Each row is a point. Two turns around zero, p and q, are shown by what they do to some points. Write where each new point lands after one turn and then the other. Backwards means that the second turn is done in reverse. Each puzzle has new turns, and all numbers are rounded.

Turn p:
[28.5 17.7] -> [10.9 31.7]
[-24.7   3.4] -> [-21.3 -13.0]
[-8.7 -4.6] -> [-3.8 -9.1]
[  4.8 -16.5] -> [14.1 -9.8]
Turn q:
[11.6  1.9] -> [7.6 9.0]
[ 14.9 -17.4] -> [22.6 -3.5]
[-26.5  15.5] -> [-30.2  -5.5]
Where do these land?
q, then p backwards: [  8.5 -17.1] -> [  9.0 -16.9]
p, then q: [-27.2   9.9] -> [-14.5 -25.0]
q, then p: [18.7  7.2] -> [-3.8 19.7]

Turn p:
[ 5.3  7.0 20.4] -> [ -0.3 -14.5  16.8]
[ 2.1 15.3 11.4] -> [-8.7 -5.0 16.4]
[ -3.3 -30.7  -7.3] -> [ 18.6  -3.7 -25.5]
[16.2 23.8  1.3] -> [-4.7 11.2 26.1]
[-20.3 -15.3 -25.9] -> [ -5.0  12.0 -33.9]
Turn q:
[15.3 -8.9 -7.9] -> [16.5 10.0 -1.8]
[ 26.1 -22.7  -3.6] -> [31.5 12.5  8.0]
[ -2.0  -7.3 -10.7] -> [ 8.7 -4.0 -8.9]
[-13.7  38.2  25.3] -> [-46.2   3.3  12.0]
[-11.6  15.0  -3.0] -> [-16.7  -2.7  -9.0]
[-14.0 -14.2  -0.1] -> [  6.2 -18.9  -0.2]
Where do these land?
q, then p backwards: [  7.1 -34.9 -11.4] -> [ 22.5 -28.5   8.8]
p, then q: [ 7.5 12.7 22.1] -> [  3.4 -11.1  23.9]
q, then p: [-3.4 22.6 11.7] -> [-21.8 -10.6  -8.3]
p, then q backwards: [  6.2  17.5 -15.1] -> [16.8 14.8  8.4]
p, then q: [-17.4 -17.9  -7.3] -> [ 11.6   0.3 -23.3]

Turn p:
[  8.1  -4.1 -13.7 -13.6] -> [  0.6  -7.6 -16.7 -10.9]
[  3.8 -11.4   0.0  -3.7] -> [-1.4 -7.2 -8.3  5.9]
[ 7.5 -9.7  7.8  6.8] -> [ 3.9  0.2 -3.9 15.1]
[-32.1  -5.0  -6.1 -17.7] -> [-26.7 -19.2  11.6 -13.7]
[10.1 30.9  0.6 -3.6] -> [ 22.0  10.7   9.1 -19.7]
[-2.4  7.2  3.6 57.3] -> [-6.3 49.7 12.7 26.0]
[  4.9  -8.0   7.7 -25.4] -> [  7.8 -26.5  -4.6  -2.7]
Turn q:
[ 11.2 -29.4   8.7   5.9] -> [ 16.7  -3.7  11.2 -26.1]
[-12.3 -26.2  25.1 -12.3] -> [-11.6  13.7  15.0 -32.8]
[ 4.7 13.3  8.0 -1.0] -> [ 2.0 11.7  1.9 10.9]
[ 1.8 19.9 -7.8  3.2] -> [-0.3 -0.6 -6.2 20.8]
[  8.6  29.4 -40.1  -5.8] -> [  2.4 -14.0 -37.1  31.6]
[-14.1  -7.0   6.1  10.1] -> [-9.2 -7.0 15.2 -4.5]
Where do these land?
p, then q: [ 18.6 -15.6   0.5  -7.4] -> [ 13.0 -20.2  -7.7  -3.1]
p, then q: [ 2.1 38.2  6.4  3.8] -> [10.8 36.5 -4.7  6.8]
q, then p: [ 3.7  0.5  9.5 17.9] -> [12.6 -1.1  5.0 15.4]
q, then p backwards: [  8.4 -11.8 -15.0   5.2] -> [ 10.1  -0.6   2.0 -18.8]
q, then p backwards: [ 18.4 -11.8  -7.2 -10.3] -> [19.7  8.4 -9.6 -9.2]
q, then p: [-51.2   0.5   5.9  -9.3] -> [-35.6 -15.7  35.0  -2.8]

Turn p:
[ 14.8 -36.7   4.8  -7.8  -5.1   7.8] -> [12.1 -5.5 32.2 10.3 20.4 -2.1]
[ 26.9 -10.3  10.4 -18.8   3.1 -39.0] -> [  8.7 -16.3  -1.0 -29.3  37.3 -15.2]
[-12.8   2.2  -5.5  33.5   2.9  16.2] -> [ -3.2  -7.8  -5.5  27.2 -27.3  -2.2]
[-14.8  19.1   6.9  -6.5 -26.1  22.1] -> [ 15.3  31.3  -8.1   5.2 -14.8  17.8]
[ -9.9  -3.1  -4.0 -16.5  31.0   7.7] -> [-34.8   8.3   9.7  -0.4   6.5  -1.3]
[ 21.9  -5.4 -10.6   9.5  24.7   2.5] -> [-17.9 -27.6   1.7   9.1  10.9   6.5]
[-12.0  11.3 -10.0  -6.0 -24.0  -8.1] -> [ 15.1   9.9  -2.9 -19.5 -17.6   4.9]
[-14.0  22.9   7.9  12.6  -6.5  -9.2] -> [  4.7   7.4 -26.0  -2.6 -15.5  -8.2]
Turn q:
[-18.8  11.0   2.5 -29.6 -10.4 -11.5] -> [ -4.1  26.8   8.1 -22.3  14.9   8.8]
[  2.7  -6.9 -13.2  14.3  17.7  24.6] -> [-11.3 -23.6 -24.0   7.5  -4.4  -4.2]
[-16.4  -2.2  32.9 -28.8  -7.6 -19.5] -> [ 22.9  15.0  22.0 -24.8  24.2  13.7]
[ 27.3 -24.6 -19.2  19.8  -5.5  27.3] -> [-17.3 -36.8  -1.0   7.9 -24.5 -23.9]
[-16.9   7.2   4.7  22.3   2.2 -18.6] -> [10.8 13.3 -1.9 25.7 15.7 -2.1]
[-7.2 12.3 12.8 -0.7 -2.1  4.2] -> [-1.1  1.5  4.5  2.8  8.7 16.8]
[ -8.2   7.9  14.0 -21.4  14.4 -31.1] -> [ 28.9  27.1  -3.1 -14.8   7.6  10.1]
[ 12.4 -12.7 -26.8  15.8  -5.1  13.0] -> [-18.7 -13.7  -6.5   9.7 -16.1 -23.4]
[25.2  7.9 -7.6  8.2 -3.7 11.6] -> [-10.0  -9.6   2.1   8.4 -26.2   4.0]
Where do these land?
p, then q: [-4.4  9.8 26.1  2.0 12.0  3.0] -> [ -2.7  16.7 -19.0  17.0  -1.8  -3.6]
q, then p: [12.7 -3.1 14.0  3.3 11.9 21.0] -> [ 7.4 -2.5 27.3 11.7  2.8  2.9]
p, then q: [  0.8 -45.3 -31.7  20.8 -30.6   0.9] -> [ 28.5 -31.8  50.3  -3.0  -8.2  -0.6]
q, then p backwards: [-34.6  25.1 -10.2 -11.7  19.8   2.4] -> [ 10.3  35.4  21.2 -22.3   9.7   8.1]
q, then p: [13.4 17.4  2.0  3.7 20.4 -3.8] -> [ 12.2  -7.6   3.4   6.8 -10.6  23.6]
p, then q: [-13.2  12.7  -7.9  14.3 -14.4  -0.6] -> [-16.5   4.6  18.4   0.6 -10.7  -7.9]
p, then q backwards: [ 13.7  11.0   6.3 -23.5  -6.0   1.6] -> [-19.8   9.7  11.1 -16.4   7.1  -2.5]
q, then p: [  8.7 -39.7 -10.0   3.0 -19.7 -17.4] -> [ 15.0  -7.5 -11.5 -24.7  22.6 -30.3]
q, then p: [  2.9  12.2  11.5 -11.8   6.6  -7.1] -> [ 0.0  5.7 -2.9  5.7  6.5 20.2]

Turn p:
[-14.1  11.8 -22.6   3.7   6.9 -13.3  39.9   7.1] -> [-15.1 -21.4 -28.5 -23.6   6.4 -21.7  12.8  -0.5]
[-16.1 -16.5  48.5 -25.7   6.5  -9.8  -9.9   6.1] -> [ 10.6  16.3  25.9   7.5 -41.7 -19.2  -3.9  24.3]
[-0.8 -6.3 -9.6 -9.0 15.2 20.5 14.9 -7.7] -> [ -7.4 -20.8   8.2 -16.8  -2.5  14.5   8.3   5.1]
[-25.8   3.3  -2.3  -4.2  -8.6  -0.7  -3.9 -25.3] -> [  7.6   2.1  -0.4 -23.2 -11.9  -0.6 -22.4 -13.7]
[  1.4 -15.8 -24.3  -6.3  33.6   1.4 -23.3   8.8] -> [-31.8 -12.4  32.5   6.8  16.6  -0.9  -9.4   0.0]
[ 23.6  13.4 -20.3  22.6  -5.0   9.5  -9.8  10.5] -> [ -5.6   5.9 -11.4  13.4  35.0  17.5   5.7  -6.3]
[ -5.4 -28.5  -3.9   4.5 -37.9  -5.7   8.5  -0.5] -> [  7.6   8.3  -4.9   3.3 -19.2  -4.1  18.7 -39.0]
[ 25.7  20.5   8.4  21.3   0.5 -11.0  11.8 -17.9] -> [ 31.8 -12.6 -19.9   8.9  21.7  -0.5  -2.3   8.0]
[ -4.5   1.9  20.8  13.1 -18.1   3.2 -16.8  25.6] -> [ 3.1 40.7  0.4 10.6  0.0 -2.7 10.1  3.5]
[ 15.9  16.2   5.4 -19.9   6.9   5.8 -11.5  -6.7] -> [ -0.7  -6.1  -1.7  12.9  -4.4  17.7 -17.6  18.6]
Turn q:
[ -3.1   7.4   4.3   4.9   6.8   4.4  -4.3 -29.9] -> [13.0 -0.3  6.3  3.6 18.0 22.2  0.7 -6.7]
[ 26.4 -19.3  13.0   0.8  -3.5 -19.0  17.3  18.4] -> [ -2.8 -10.6  -1.3   5.5 -29.2 -23.7   3.4 -25.9]
[ -8.9  21.1  -3.4 -15.7  -6.6  -5.4   0.2 -14.6] -> [  4.9   1.0  12.5 -11.3  -5.2  24.0   0.3  12.3]
[-13.7   7.0  15.7   8.0  -0.1 -12.1 -31.5  14.4] -> [  6.7   9.3  23.9  18.5   5.4 -18.1   2.5  22.0]
[ -5.9 -28.7  -0.8  18.3  -5.6   0.3  14.2  23.8] -> [-16.4  13.0 -23.7  15.3  -9.3 -22.7   8.3  -9.2]
[28.2 14.8 15.7 23.4  4.8 21.2 -6.4 20.2] -> [-16.5 -36.6   3.8  21.7  13.3 -17.0 -12.7  -0.2]
[  1.8  -1.2 -19.3  22.4  21.8  -5.7  14.9  17.3] -> [  1.1 -16.1 -28.0   2.7   2.6 -14.7  24.7   5.0]
[-16.8  17.4  27.0 -12.5  -6.8  29.1   4.9 -10.2] -> [-30.7   5.3  24.7  -1.1  16.9  24.4  -5.6  -1.1]
[-14.9  -9.8 -23.2 -31.9  14.1   8.4 -23.4 -18.6] -> [ 19.5  23.8   0.4 -37.8  21.3   3.6 -10.7   8.9]
[  6.9  -8.7 -28.9 -17.6 -24.9 -21.0  14.1 -20.9] -> [ 21.1  11.1 -18.6 -17.0 -33.5  22.2 -11.0  -5.2]
Where do these land?
q, then p: [ -5.9  17.2  -8.9  -6.2  -7.1   6.7   2.1 -18.3] -> [-10.4   6.4   9.6  -3.5  -1.8  22.0   8.0   8.9]
p, then q backwards: [  1.5  -7.4   6.4 -15.1  -1.5  -2.5  22.5   2.6] -> [  5.9   8.0  -6.9   2.9   0.9 -16.9  14.5  14.1]
p, then q: [  7.5  -8.1  10.6  -6.5  17.2   0.0 -25.8  -6.8] -> [ -5.9  -2.7  19.3  23.1   9.8 -15.0  -3.2  -2.5]
q, then p backwards: [-14.5 -16.8  12.3  -6.8 -25.6  13.3   1.7   4.5] -> [-14.2   4.4  -5.3 -10.6 -11.1  -0.6 -27.6  17.3]
q, then p: [ 16.6  -4.8 -42.2  40.9  23.1 -18.3   6.6 -18.4] -> [-13.3 -45.0  -1.5  18.6  30.0  15.0  24.8 -26.7]
p, then q: [-30.8  -2.5  -3.2   6.2   5.0  -2.5  22.6  32.3] -> [ -4.8  10.9   5.3 -21.2 -29.1  13.8  28.2  11.9]
q, then p: [ 17.8  13.5   3.0  28.6  14.2 -16.8  -8.7 -29.3] -> [ 21.7 -19.6  18.9  14.1  20.9  13.6  26.5  -2.8]
q, then p: [ -8.4   5.2   6.3 -30.9 -26.2  -6.9  -9.7   6.3] -> [  1.3  33.8 -11.4   8.6 -18.4   7.0  -9.5  11.6]
q, then p: [ 15.8   3.6   3.3  -5.8  10.9  16.2 -20.0 -22.8] -> [  4.4  -9.0  30.3  12.8   3.5   8.7 -10.3  15.4]
q, then p: [  0.4   0.2  12.6  -4.5 -10.0  10.9   8.8  49.9] -> [ -7.3  23.2  -6.0 -13.0 -16.6 -39.3  -7.6 -17.0]
